Each row is a point. The ring and each string are closed loops that go straight from each point to the next, and from the last back to the first. Before rounding, they use only three directions, however many columns there are. How many times does the string pass through the ring? Passing back the other way cancels.

Ring:
[[ 21  12   8  32]
 [ 12  35  -3  12]
 [ -8  41  -8  -6]
 [-31  27  -1 -10]
 [-32  -8  10   6]
 [-13 -25  13  21]
 [ 10 -24  14  35]]
String, 17 rows:
[[-29  50   0  -7]
 [-37  39   2  -8]
 [-46  29  -1 -17]
 [-27   7  -1  -7]
 [-17   0   3   4]
 [-13  -6   5   9]
 [-16  -4  12  18]
 [-12 -31  20  31]
 [ 18 -52  13  38]
 [ 24 -26   4  29]
 [  7  -2   8  24]
 [ -2   8  12  26]
 [ 23  18  13  41]
 [ 31  30  -1  25]
 [ 23  31 -10   7]
 [  3  22  -4   6]
 [-11  27   4   8]]
Times through: 3
String (19 x 4):
[[ 22  18  13  40]
 [ 35  11   6  37]
 [ 31   6  -2  23]
 [  5  11   5  20]
 [  3  20  11  27]
 [ 11  33   9  28]
 [ 21  44  -3  16]
 [ -2  38   5  15]
 [ -5  16   4  12]
 [  5  27  -9   0]
 [  8  47 -20 -14]
 [ -1  60 -16 -14]
 [ -9  48  -2   2]
 [-12  24   9  15]
 [  5  23  -4   6]
 [ 21  32 -11   6]
 [ 15  16  -5  11]
 [ -4  13   8  19]
 [  7  19  12  30]]
Times through: 0

Ring (7 x 9):
[[ 15  -5  38  -2  17  -6  12  11   6]
 [  3  20  11   1   9 -23   6   7  -4]
 [-17  25 -10   2   1 -32  -1   2 -12]
 [-26   7 -10  -3   2 -28  -5   2 -12]
 [-16 -17   9 -14  12 -17  -5   7  -3]
 [  4 -32  36 -16  21  -2   3  12   7]
 [ 14 -26  47  -8  22   2  10  13  10]]
String, 22 rows:
[[ -2  29  -8  -8   9 -36  -2   7  -9]
 [ -2  43 -11   0   6 -40   1   5 -11]
 [ -1  27   6   6   5 -26   7   5  -6]
 [ -3   5  19   5   7 -14   7   6  -2]
 [  0   0  20  -3  12 -15   5   8  -1]
 [ 21   2  34  -7  21 -12  10  13   6]
 [ 25 -11  51  -3  22   0  15  14  12]
 [ 30 -21  56 -10  27   3  14  17  15]
 [ 15 -15  37 -13  22  -7   7  14   8]
 [  3 -14  34  -2  14  -4   8   9   4]
 [  8 -25  51   4  15   7  14   9  10]
 [ 22 -28  60  -4  23   9  16  14  14]
 [ 25 -18  49 -11  26  -1  12  16  12]
 [ 10  -5  27 -11  19 -13   5  12   4]
 [  1  -3  27   1  11 -10   8   7   1]
 [ -4  -1  25   7   7  -9   9   5  -1]
 [ -2   2  17  -1  10 -16   5   7  -2]
 [  2  17   7  -5  11 -26   3   8  -4]
 [ -1  44 -12  -1   6 -41   1   6 -12]
 [-14  30  -5   9  -1 -29   3   1 -11]
 [-13  15   5   6   2 -22   4   3  -8]
 [ -7   9   7  -2   8 -22   2   6  -5]]
Times through: 1

Ring:
[[ 20  15  -6  -9  -3  -6   1 -14  -4  27 -11  30]
 [  9   5  -7   7   3   1   3  -7   1  18  -6  29]
 [ -1  -6  -7  19   8   7   4  -1   4   6  -1  26]
 [-10 -16  -7  28  15  12   3   4   4  -8   1  16]
 [-11 -19  -7  27  20  13   0   6   1 -16  -1   4]
 [ -6 -15  -7  18  18   9  -3   2  -4 -16  -4  -1]
 [  7  -1  -5  -5   7  -3  -6 -11 -13  -6  -7   3]
 [ 21  14  -4 -26  -6 -14  -8 -24 -20  10  -9  14]
 [ 27  21  -4 -32 -11 -18  -6 -28 -19  21 -11  22]
 [ 27  22  -5 -23  -9 -13  -3 -22 -11  29 -13  28]]
String:
[[ 12   6  -8   6   8   3   1  -3   2  18 -13  19]
 [ 11   6  -6   0   3  -2   0 -10  -4  14  -7  23]
 [ 16  13  -5  -9  -8  -8   2 -18  -6  25  -4  38]
 [ 22  18  -6  -9  -7  -7   3 -16  -2  34 -10  39]
 [ 27  24  -5 -21 -14 -13   2 -24  -8  38  -9  43]
 [ 25  22  -4 -24 -15 -15  -1 -26 -12  31  -7  38]
 [ 34  31  -4 -35 -18 -20  -3 -30 -15  39 -13  37]
 [ 35  29  -6 -33 -10 -17  -5 -25 -14  35 -18  25]
 [ 36  31  -3 -46 -20 -25  -7 -36 -24  31 -13  29]
 [ 31  25  -3 -40 -14 -22  -8 -32 -23  22 -13  20]
 [ 13   4  -8   0  11   1  -4  -5  -5   7 -15   5]
 [ 11   3  -7  -1  10   0  -4  -6  -6   5 -13   6]
 [ 11   4  -5  -7   3  -5  -4 -14 -12   3  -7  12]
 [ 11   4  -3 -16  -2 -10  -7 -21 -19  -2  -3  11]
 [  7  -2  -4 -12   6  -7 -10 -16 -19 -13  -7  -4]
 [  6  -4  -7   3  15   2  -6  -4  -9  -8 -12  -5]
 [  7  -1  -7   6  13   4  -3  -2  -3   2 -12   6]
 [  9   2  -5  -5   4  -4  -4 -13 -11   2  -7  11]
 [ 16  10  -1 -31 -13 -19  -9 -32 -26   1   0  17]
 [ 15   8  -4 -17  -4 -10  -6 -20 -16   6  -6  16]
 [ 15   8  -5 -10   2  -6  -4 -14 -11   9 -10  13]
 [ 21  14  -6 -17   1  -8  -6 -15 -12  15 -15  12]
 [ 34  27  -5 -35 -10 -18  -7 -26 -18  29 -18  20]
 [ 16   9  -7  -6   4  -3  -2 -10  -6  15 -13  15]
 [ 18  12  -6 -11  -3  -7  -2 -16  -9  18  -9  23]
 [ 26  23  -4 -24 -14 -15  -1 -26 -12  32  -8  38]
 [ 25  21  -6 -16 -10 -10   1 -20  -6  35 -10  38]
 [ 17  12  -8   3   5   1   2  -5   3  26 -15  25]]
Times through: 3
String, 24 rows:
[[-14 -22  -5  20  16   8  -3  -1  -7 -26   4   1]
 [ -6 -16  -6  13  18   6  -6  -1  -9 -23  -4  -8]
 [  4  -6  -7   4  16   3  -7  -3  -9 -11 -11  -7]
 [  9   1  -7   0   9   0  -4  -7  -7   3 -11   7]
 [ 12   6  -5 -10  -1  -7  -4 -16 -12   7  -6  17]
 [ 24  19  -1 -39 -19 -24  -8 -37 -27  14  -2  26]
 [ 36  31   0 -60 -28 -34 -11 -48 -35  22  -6  28]
 [ 29  22  -4 -36 -10 -19  -9 -28 -22  18 -13  16]
 [ 18  10  -7 -10   6  -4  -5 -10  -9  11 -16   7]
 [ 14   6  -6  -7   5  -4  -4 -11  -9   8 -11  11]
 [ 15   9  -4 -17  -5 -11  -5 -21 -16   7  -5  18]
 [ 15   9  -1 -29 -12 -18  -9 -31 -26   0   0  16]
 [  4  -6  -5  -5  11  -3  -9 -10 -16 -16  -7  -7]
 [ -6 -17  -8  20  26  12  -5   7  -3 -21 -10 -13]
 [ -3 -12  -8  20  21  11  -2   6   0 -10  -9  -1]
 [ -7 -16  -9  28  25  15   0  10   4 -12  -8  -1]
 [  3  -4  -6   8   9   3  -1  -5  -4   1  -5  14]
 [  0  -6  -6  10   7   3   0  -7  -4  -1  -1  18]
 [-15 -19  -5  27   9   9   4  -3   0 -12  11  24]
 [-19 -23  -6  36  14  14   5   4   5 -14   9  21]
 [-14 -22  -9  40  26  20   4  14  10 -12  -3   7]
 [ -2 -10  -8  23  20  12   1   6   4  -4  -8   6]
 [ -2  -9  -7  15  12   6   0  -1  -2  -4  -4  12]
 [ -8 -14  -5  15   9   5  -1  -6  -6 -13   4  13]]
Times through: 4
